Every row gives one point. Each copy is the shape, with its points in the same order, stretched, turned, moved and blurred by noise. Some copies are also mirrored. Which?

Shape, 8 rows:
[[ 17.5  13.4]
 [ 24.4  12.7]
 [-19.6  -8.3]
 [-23.3 -29.1]
 [ 17.3  11.4]
 [  2.9  -8.1]
 [-19.3   8.2]
 [ 44.3  18.3]]
Copy 1, 8 rows:
[[  6.0  21.1]
 [ 11.5  24.5]
 [ -9.2 -15.5]
 [  4.6 -32.9]
 [  8.5  19.7]
 [  9.3  -4.3]
 [-20.2  -3.2]
 [ 23.1  40.2]]
Copy 1 is: only turned
Copy 2 (8 x 2):
[[ 12.2  15.2]
 [ 11.3  20.7]
 [-22.3 -15.0]
 [-43.3 -14.9]
 [  8.8  17.2]
 [-15.0   6.5]
 [ -4.0 -20.7]
 [ 22.0  38.2]]
Copy 2 is: mirrored
Copy 3, 8 rows:
[[-11.5  20.9]
 [ -9.1  25.3]
 [  0.4 -16.0]
 [ 22.1 -28.1]
 [ -9.8  19.3]
 [  6.5   0.1]
 [-17.0  -9.5]
 [ -8.9  42.0]]
Copy 3 is: only turned
Copy 4 (8 x 2):
[[ 18.7   3.2]
 [ 25.9   1.0]
 [-17.8   2.4]
 [-29.6 -15.5]
 [ 21.1   3.7]
 [  0.9  -7.2]
 [ -9.5  16.6]
 [ 42.9  -5.1]]
Copy 4 is: only turned

Shape:
[[ 21.8  -6.3 -11.9]
 [  2.0  -9.2  -6.2]
 [-25.4  18.6  27.7]
 [  0.2   4.3 -20.1]
 [ -4.1 -16.4 -10.5]
 [ 12.1  38.5  33.6]
 [-31.0 -12.6 -15.0]]
Copy 1, 7 rows:
[[ 12.6  24.7  11.2]
 [ -5.5   7.9  -1.9]
 [ -2.0 -39.9  -4.9]
 [  8.8  10.0 -14.5]
 [-10.7  15.6 -10.1]
 [ 44.8 -38.3  15.5]
 [-24.7  -2.0 -33.9]]
Copy 1 is: mirrored
Copy 2 (7 x 3):
[[ 14.4   1.2   1.5]
 [ -0.6 -10.3   0.7]
 [-39.6   7.1   8.0]
 [  5.7 -11.0 -15.7]
 [ -2.3 -19.7   3.5]
 [-18.0  35.0   7.0]
 [-18.8 -30.1 -11.0]]
Copy 2 is: only turned
Copy 3, 7 rows:
[[ 21.9 -14.6   9.4]
 [ -1.8 -14.6  13.4]
 [-27.1  14.7 -33.0]
 [ 11.2 -23.7   1.7]
 [ -8.0 -18.9  16.3]
 [ 16.7  26.8 -43.6]
 [-27.7 -22.3  13.7]]
Copy 3 is: only turned

Shape:
[[  7.8   0.3 -24.0]
 [-47.1 -14.9 -20.5]
 [ 11.2  27.8  -2.9]
 [ 16.1   1.0  15.4]
 [-40.0   4.9  10.7]
 [ -1.1  17.0  15.0]
 [ -7.6 -12.0  -3.3]
 [  9.2   5.5  -8.0]]
Copy 1 (8 x 3):
[[ -5.3  26.7 -17.7]
 [-55.4 -18.7 -27.5]
 [  1.4  28.9  18.6]
 [ 20.2   3.9   9.0]
 [-41.0 -22.0   6.3]
 [ -2.2   5.2  19.2]
 [-10.6  -2.9 -16.5]
 [  1.5  20.0  -4.1]]
Copy 1 is: only turned
Copy 2 (8 x 3):
[[ 23.9  -3.8 -19.2]
 [ 23.2 -20.2  43.8]
 [-10.4  17.2 -21.7]
 [-13.7 -16.0 -17.1]
 [-16.5  -9.3  41.2]
 [-23.8   0.5  -1.9]
 [  7.6 -23.0   5.3]
 [  6.5  -4.4 -17.5]]
Copy 2 is: mirrored
Copy 3:
[[  8.1  -0.9 -31.4]
 [-41.4  32.5 -17.9]
 [ 22.9   6.0   3.7]
 [  4.0 -19.6   5.8]
 [-32.4  28.3  21.4]
 [  1.4   3.9  20.8]
 [-17.3  -4.0 -12.9]
 [  8.4  -3.9 -12.7]]
Copy 3 is: only turned

Shape:
[[-13.6   8.8  23.9  -5.1]
 [  1.3   7.6 -20.4  -9.7]
 [ 27.6  -2.1 -16.8  10.0]
 [  9.0  -4.5   1.8 -12.4]
 [-14.2   5.0   5.6   4.2]
 [ -9.9  26.9  37.9 -15.7]
 [  3.7  -6.8  16.0  18.4]
 [-18.8 -38.1 -13.6  39.0]
 [ 17.1  21.8   1.1  21.3]]
Copy 1:
[[ 24.6  21.7 -14.0   7.1]
 [-16.5 -10.0 -16.2  -9.7]
 [-35.9  -1.9  -1.0  21.0]
 [ -7.8   7.9   5.1  -5.3]
 [ 14.3  -0.1 -17.3  12.4]
 [ 25.5  49.0 -23.6  -5.4]
 [  7.8  10.7   1.2  35.0]
 [ 17.2 -53.2   8.0  51.5]
 [-20.9  20.2 -27.0  35.4]]
Copy 1 is: mirrored
Copy 2, 9 rows:
[[-21.2 -15.6  25.7  -0.6]
 [ -2.4 -14.7 -16.2 -17.5]
 [ 11.5  20.1 -22.9  -3.3]
 [  3.1  -3.8   7.5  -9.1]
 [-12.4 -11.0   3.3   3.5]
 [-43.8 -15.4  41.7 -15.3]
 [  3.0  12.4   6.8  20.2]
 [ 36.7   5.8 -29.3  50.3]
 [-17.6  19.1 -18.1   1.7]]
Copy 2 is: only turned
Copy 3, 9 rows:
[[-11.4  -0.1  14.8   4.9]
 [  3.0  21.0 -16.2  -7.2]
 [ 25.6   7.3 -22.7  -5.6]
 [ -1.2   2.3  -8.2 -12.7]
 [ -3.4   4.1  -6.9  10.9]
 [-16.6   6.9  44.1  -8.5]
 [ 11.4 -11.4  -6.2   8.9]
 [ 10.4 -15.0 -61.8  43.6]
 [ 28.2  14.2   8.7   1.3]]
Copy 3 is: only turned
Copy 4:
[[-18.4  -2.9   1.7  -0.7]
 [  9.0   0.4  22.9  -4.7]
 [ 28.2   2.1  -9.6  -3.6]
 [  1.4 -15.5  -1.7 -16.0]
 [ -4.7  -4.2   6.8  12.8]
 [-33.7  12.6  -1.8 -13.9]
 [  5.0 -11.6 -20.7   9.8]
 [ 23.7 -43.0  -7.4  45.5]
 [ 10.3  25.7 -10.4  17.0]]
Copy 4 is: mirrored

Shape:
[[  6.6  28.2  17.1 -18.1 -35.6   5.0]
 [-22.0  11.0 -49.5   0.9  13.6  -9.2]
 [  1.3  28.9 -25.2  -3.7   2.8 -24.0]
 [-13.7 -27.7  20.0  17.0  -2.6  19.5]
 [-15.6 -11.2  -3.6  33.0  -7.1   3.7]
 [ 12.3 -22.3 -13.1  -3.3   5.8  -3.7]
 [-14.4   7.3 -31.3 -16.6   9.4   0.8]
 [-24.8  -1.2 -18.7   3.7  18.9 -18.6]
 [-12.2   3.5   2.1  31.9   7.9  14.6]
 [  0.3   6.7  22.8   0.9  21.9  24.6]
 [  9.3 -25.5 -14.2 -25.0  -0.7  -9.0]
 [  2.0  -0.4 -12.9   6.7  -7.9 -10.4]]
Copy 1 (12 x 6):
[[-40.0 -20.0  -1.2  23.7  -3.2 -37.4]
 [ -3.2  46.4  59.7  27.0  -3.4  23.4]
 [  2.4  21.7  56.5  23.8   5.0 -22.1]
 [  0.8 -18.6 -25.0 -23.9  -4.0  34.1]
 [ 15.2   2.7  -1.0  -9.9 -26.0  20.4]
 [  1.2  23.5   9.1 -12.4  28.7  12.5]
 [-19.0  29.5  43.2  23.8  13.1  19.0]
 [  5.1  12.8  52.1  -3.4   0.5  27.1]
 [ 24.9  -5.5   0.9   2.9 -13.1  17.1]
 [  7.6 -24.3  -5.9   4.2  28.9  13.0]
 [-23.2  24.0  17.5 -11.1  35.9  12.8]
 [  0.1  15.8  19.6   0.1  -0.6  -3.1]]
Copy 1 is: mirrored
Copy 2:
[[-18.5  31.3   9.5 -38.6 -14.1 -13.4]
 [  1.9 -38.7 -18.0 -30.8  28.7  -5.4]
 [ -9.9 -13.5 -20.9 -38.9   4.9  13.6]
 [  8.7  20.2   1.2  25.4  14.8 -25.4]
 [  3.4  19.7 -27.7   7.4  17.8  -9.7]
 [ 13.0 -12.2  16.3  -3.7  -3.2  -3.8]
 [  1.3 -32.4   5.5 -26.5  24.2 -13.7]
 [ -4.3 -25.6 -30.5  -0.1  15.2  -8.5]
 [ -1.1  16.4 -19.4   8.6  28.0  -1.4]
 [-15.9   3.1  23.2  11.9  18.1  -5.6]
 [ 15.2 -18.7  25.6  -8.7 -10.3 -17.7]
 [  2.3   4.5 -12.6 -14.8   0.1   4.2]]
Copy 2 is: mirrored

Shape:
[[-16.5  12.6 -23.3   2.4  -5.6 -22.7   9.8  -2.8]
 [ -5.3 -20.7  24.0 -11.6   4.1 -27.1  34.7   1.3]
 [ -4.5  11.6   5.5 -23.0   7.6  -7.3  -8.9   6.2]
 [ -5.7  20.2  -2.6  46.8  17.6  -4.1 -19.3 -10.0]
 [-22.7   4.7 -36.2  -9.1  16.6   2.3  -1.1  -2.8]
 [ -7.0  -4.1  11.1 -14.6 -11.4  21.1   3.4  -9.3]
 [  8.4  11.1  11.0 -18.2   0.1  37.2  11.4  32.5]
 [-39.4  -6.9  26.7 -10.3  14.2   3.7   7.1  26.1]
 [-11.8  -4.9  -8.3   6.4  -2.6  -1.7 -17.5   0.3]
 [ 23.8 -27.2 -44.4  -3.3  11.0 -22.0 -11.1 -47.3]
 [-16.5  -9.9 -20.1  34.8   3.7 -15.8 -30.2   4.0]]
Copy 1 (11 x 8):
[[ -7.5   0.8  -2.3   2.4 -13.5  17.3  23.5   7.4]
 [-10.2 -43.6  11.3  10.6   2.0  -2.0   2.0  11.7]
 [  8.4   1.2   6.1 -18.0   2.4  -4.4   4.4   7.9]
 [ -4.3  25.7  24.3   7.0  18.1  15.7  18.4 -30.2]
 [ -8.2  23.9  -0.5  -5.6 -26.9   4.7  -5.9 -11.6]
 [ 20.9  -5.9  -7.0  -5.6   6.9  20.6 -15.8   1.7]
 [ 30.9  12.4  -2.4  12.4   8.4  -7.0 -21.9  35.4]
 [-16.3   0.3  27.3 -11.1   7.9   7.8 -28.6  21.1]
 [ -6.1  11.9 -11.0 -10.8   9.7  11.5  -1.3 -12.2]
 [ -0.6 -14.8 -31.7  -0.4 -21.6 -12.4  18.6 -53.2]
 [-31.0  24.1  -9.0  -9.3  10.7  12.0   6.1 -34.6]]
Copy 1 is: mirrored
Copy 2 (11 x 8):
[[-26.7  10.0   9.5  -6.5 -17.9 -15.2   8.7 -21.7]
 [-19.7  -6.0 -36.0  -8.3  21.5 -23.6  15.5  -5.5]
 [  2.8 -12.3   4.5 -15.7  -5.0  -4.4 -17.4 -13.4]
 [ -5.7  31.3  31.6  48.5  -9.6 -22.6 -10.8   2.4]
 [-29.3 -12.9  40.2  -3.9  -6.5   5.7   1.9 -13.1]
 [ 13.5  -7.1  -3.9   0.5  11.3  23.5   1.7 -18.4]
 [ 15.9   0.8 -12.6 -29.3  19.7  35.3 -10.9  28.9]
 [-18.8 -17.4 -29.5   6.5  -5.7  19.7 -24.3  12.4]
 [  1.5  -3.5  11.9  19.2 -18.1  -3.5   8.1 -11.3]
 [  7.7 -18.5  54.8  16.2   7.7 -47.3  56.2 -31.1]
 [ -7.4   7.0  23.1  42.5 -41.4 -12.2  17.7  -2.5]]
Copy 2 is: mirrored
Copy 3, 11 rows:
[[-20.3  24.0   3.9  15.8  13.5  10.4 -19.8   0.1]
 [  6.3  38.8  21.1  32.0 -30.8  -1.3   1.2  -5.7]
 [ -0.8   4.1  18.7 -14.3  -3.8   7.4  10.5  21.8]
 [  4.4 -19.7  30.7  -6.8  19.9   9.7 -65.7  -6.4]
 [-27.6  -6.1  11.2  18.2  16.0  30.8  -3.8  14.6]
 [ 21.4 -11.8   6.0  -0.1   2.0  -2.4  17.2  -7.8]
 [ 49.3 -12.7  -5.0   1.2 -15.6  -2.6   6.0  34.8]
 [ 20.2  10.3  25.6   3.1 -49.7  34.8  -0.1   4.0]
 [ -6.8 -11.1   8.9  -3.2  -5.6  12.5 -20.0  -8.1]
 [-57.4 -11.5  25.7  30.0  30.4 -19.0  -5.8  -1.5]
 [-22.5 -17.2  20.7  -0.8 -10.4  21.2 -59.3 -17.9]]
Copy 3 is: only turned

Shape, 11 rows:
[[ -9.2   5.1   6.8  11.9 -24.0  49.1 -49.7  -4.3]
 [ -1.8  15.0  -2.4 -20.9  25.4 -20.9 -10.1  -8.7]
 [-15.7 -22.9  -2.0  -7.3   7.9 -13.1  18.5  -8.8]
 [  4.6  -9.2 -29.7   2.5  -2.7  -2.4  19.7   7.6]
 [ 20.0 -14.3  -0.3  18.3 -14.6  12.1 -31.1  -4.1]
 [ -9.4 -16.3 -13.3   9.0 -29.7  -9.5   1.3  10.3]
 [-17.7   0.2 -11.1 -23.9  32.7   9.0  11.8 -23.5]
 [ -5.9 -47.1  13.8  -2.8 -15.6  16.5  14.4  30.6]
 [ -6.1  44.1  28.3   8.3  -3.3  34.8  -9.9 -21.4]
 [ -2.3 -13.3 -10.6  -2.0 -17.8  16.3  -2.7  20.7]
 [  4.5 -22.5  -5.8 -24.9 -20.0  -5.2  22.4  -1.2]]
Copy 1 (11 x 8):
[[ 60.8  23.1  31.1  -4.6 -12.9  -9.6 -12.4  27.7]
 [ 23.5   6.3 -21.6  12.2  11.3   6.1   9.1 -30.5]
 [  8.7  11.8 -24.7 -19.4  -7.3   2.6   1.2  -8.2]
 [-17.5  27.8  -6.5  -4.3  -6.6   4.9   2.9   4.4]
 [ 20.8   4.7  14.4  -9.0  11.4 -21.6  -4.5  11.4]
 [ -4.1  11.4  -6.4 -14.1 -20.5  -9.0 -19.7  16.5]
 [ 28.3  28.9 -18.3  -6.0   6.7  22.4   9.2 -19.9]
 [  2.0  13.8  22.1 -38.9 -50.1 -11.5 -12.0  -1.1]
 [ 40.0 -21.8  15.9  14.1  12.5  50.7   2.0  16.9]
 [  6.9  25.3  18.3  -8.8 -31.9  -6.6 -15.8  11.1]
 [-10.7  22.7   8.4 -15.4 -19.7  16.6 -18.3  -5.9]]
Copy 1 is: mirrored
Copy 2:
[[  4.0  27.5 -28.5 -14.6 -20.3  -3.0 -51.5 -68.3]
 [-23.4 -23.9  21.2  12.9  17.6   8.2  20.0  -2.5]
 [ -1.5 -17.5  13.8  -6.4 -22.6  18.9  13.6  21.8]
 [ 10.8 -17.0  -8.1  -1.0  15.7  -9.1   0.5  25.4]
 [-12.6  18.8 -35.6  14.0 -18.8 -15.9 -15.1 -19.9]
 [ 18.2  13.1 -17.4   0.0  -4.1   2.3   4.4   0.2]
 [-23.4 -42.4  27.9 -20.7   0.0  15.5  -6.4   6.4]
 [ 42.4  11.9  13.5  -0.9 -46.0 -17.3 -10.2  -1.0]
 [-23.1  31.6   5.1 -14.8  11.8  22.6 -37.3 -27.8]
 [ 21.5   3.1  -6.4  -3.3 -11.1 -17.4 -15.9 -10.9]
 [ -3.4  -2.4   4.5 -28.6 -13.1 -14.4  21.1   6.6]]
Copy 2 is: mirrored
Copy 3, 11 rows:
[[-71.5  -1.8  -2.3 -13.7   8.6  22.4   4.1 -27.1]
 [ -9.1  -4.3  24.3  18.4 -10.6 -15.9  -1.9  18.0]
 [ -3.2   5.4 -14.5  13.9   0.4  -6.6  18.5  32.3]
 [  7.7  30.9   0.5  -9.6  -2.0  -2.3  23.2  16.1]
 [-53.1  -4.2  -3.8 -21.5 -18.6   4.5  21.8  -3.5]
 [-14.0  17.0 -11.1  -7.7 -11.6  22.4  15.3  23.7]
 [  0.4   5.3  12.4  23.9  23.9 -24.0  15.1  11.4]
 [-24.0  25.0 -46.2 -20.8   6.9  -4.1  -3.2  17.4]
 [  5.4 -40.1  15.3  16.3   5.7  18.6  -1.7 -32.5]
 [-20.2  28.7 -12.7 -21.0   7.6   6.8   3.8  11.0]
 [  2.1   7.4  -7.4 -11.8  15.8   3.8   6.5  38.8]]
Copy 3 is: only turned

Shape:
[[ -9.8  35.1  20.8  15.9  -0.8 -25.0  19.0  15.7 -16.7]
 [  4.9   8.7   9.4   6.4 -34.2  14.6   5.9 -17.2   1.3]
 [ -5.2 -18.3 -10.7 -17.0  -2.3  16.5  19.1  -5.9   6.9]
 [ 16.9 -12.1 -13.6  35.5  -1.9 -13.8  23.3  -0.8 -16.1]
 [ -1.7 -21.9   0.3 -23.7  29.2   0.4 -15.6  -4.4 -18.0]
 [-26.3  -3.8  30.1   7.9  15.0  -9.1   1.0  -6.8  -7.1]
 [ -5.6  20.6   4.3  -3.5  -4.9 -39.5 -22.0 -37.7  18.7]
 [ 15.5  -4.4 -37.5  -3.0 -29.0  -8.7  22.7  -8.2 -18.7]
 [-40.5 -10.5  16.4  -9.1  10.0 -16.0 -31.9  -2.6  15.5]
 [  7.7  14.3  14.1   4.7 -15.2 -11.2 -45.1  16.7  -4.6]
 [ -2.5  -3.1  -4.0  22.6  14.8  -7.7 -19.1 -47.6 -17.9]
 [ -2.9   1.2 -31.4  14.6 -15.7  -3.5  18.8  17.6 -18.4]
 [ 17.1 -11.4   4.3  13.5   4.2  12.8 -26.9   0.3   1.8]
 [  8.9  25.3 -26.1   1.9  27.7   2.6 -24.9   2.5 -11.9]]
Copy 1 (14 x 9):
[[ -6.1   9.5 -32.2 -40.0   1.2  20.2  14.0  10.1 -37.9]
 [  7.7  -9.6   7.5   1.6 -14.1  31.8  20.9 -30.3 -10.0]
 [ -1.7 -20.4  -1.8  41.0  -1.7   7.4   2.3 -14.3  11.9]
 [-26.3  -3.1   7.2 -27.4   1.7  -9.7  13.6 -20.0   9.6]
 [ 21.1   8.4   7.6  26.6 -12.5 -27.6 -14.5   6.4   1.6]
 [ 28.8  -2.9 -15.7   3.9  18.7  -6.0  -7.2 -15.5 -25.9]
 [ 16.4  33.5  47.1 -16.9  30.4  31.9 -19.9 -11.1  -0.1]
 [-35.2  -3.8   4.3  -1.6 -39.1  19.6   1.2 -16.9  13.2]
 [ 35.7 -17.6   7.3  21.5  23.7   1.2 -44.2   5.6 -18.8]
 [ 18.7 -14.2  20.3 -22.5 -23.3  12.3  -9.8  15.4 -30.1]
 [ 28.3  35.9  27.4 -25.7   4.4 -10.1  -0.6 -34.2  30.0]
 [-25.5 -20.8 -21.8 -18.1 -32.5  11.2   1.0  -2.6   7.8]
 [ 16.6 -15.8  26.9  -2.8  -4.5 -10.6   8.7  -2.0   7.5]
 [ 13.9  23.3   8.7 -29.7 -16.4  -0.8   7.4  24.3  27.3]]
Copy 1 is: mirrored
Copy 2:
[[ 38.6  20.0  17.4  -6.7  42.6 -31.1 -19.2  23.3 -10.9]
 [-16.6  34.4 -21.4   8.8 -13.3   8.7   3.9  22.1 -25.0]
 [-39.3   1.6 -14.4   2.0  -7.8  15.4  -7.9 -20.6  15.2]
 [ 15.2 -16.5 -38.1  -2.2   9.1 -30.8 -15.2  15.9 -10.2]
 [ 11.9 -25.8   9.2  -0.4  -7.0  29.4   9.7 -34.2  -8.1]
 [ -5.1   9.5   8.3   9.5  36.8  -8.3  18.7  -4.6 -17.5]
 [ 21.8  35.2 -22.7 -32.1  45.6  21.9  24.0   5.0  -5.8]
 [ 18.7  15.2 -35.2 -23.9 -16.8 -11.8 -21.3 -11.8  -1.4]
 [-14.8  14.7  18.0 -32.4  16.1   7.3  47.2 -10.4   5.5]
 [ 42.0  10.0  15.5 -29.0 -31.5  17.4  18.5  35.9 -19.1]
 [ 13.3  -8.7 -37.1  -8.9  25.8   1.8  21.6 -20.0 -61.7]
 [ 12.5  -3.4 -14.7 -36.3 -16.2 -32.8 -19.0  -2.7   2.6]
 [ -1.3 -24.3 -14.2  -6.0 -29.1  24.6  12.0  21.6 -20.9]
 [ 32.8 -38.6  -0.4 -46.5   0.1  16.3 -23.5  -2.9 -29.9]]
Copy 2 is: mirrored
Copy 3 (14 x 9):
[[ -1.8 -14.6  11.4  14.6   2.9   4.6 -24.6  -7.5 -46.9]
 [ -5.9  -7.4  -2.9 -13.8  19.7   5.7  17.2  10.5   2.8]
 [ 13.8  13.6  -6.7   0.6  -7.6  -3.7  34.7  14.4  12.9]
 [-16.3  24.1 -18.9  -4.6 -11.1   3.1  -5.3  15.0 -19.8]
 [ 13.8  10.7  -0.1   3.5 -36.9  19.9  21.6   0.0  15.0]
 [-11.1   5.9  29.5  14.9 -25.9  18.1  -3.9  16.3 -18.5]
 [-22.1  19.2  32.3  20.1  11.0  27.6 -14.1  -6.3   9.2]
 [ 16.9  28.6 -21.9 -17.2  10.0 -12.7   9.9   5.1  13.9]
 [-15.8  10.3  39.6  27.1 -30.4  14.4  -4.2  12.7  13.7]
 [-17.4 -31.7   3.0   1.3  -8.9   9.4 -15.9 -28.2   6.8]
 [-13.3  26.0   7.5   1.3 -10.5  44.7  -6.3  22.3  12.7]
 [  9.4   5.9 -22.1  -4.6  -4.6 -17.9  -7.6   8.5  -1.2]
 [-20.2  -8.8 -12.0  -2.8 -15.9  17.9  10.1  -2.6   6.6]
 [ 15.3 -15.7 -19.0  18.3  -4.4  18.5 -10.0 -14.5  13.3]]
Copy 3 is: mirrored
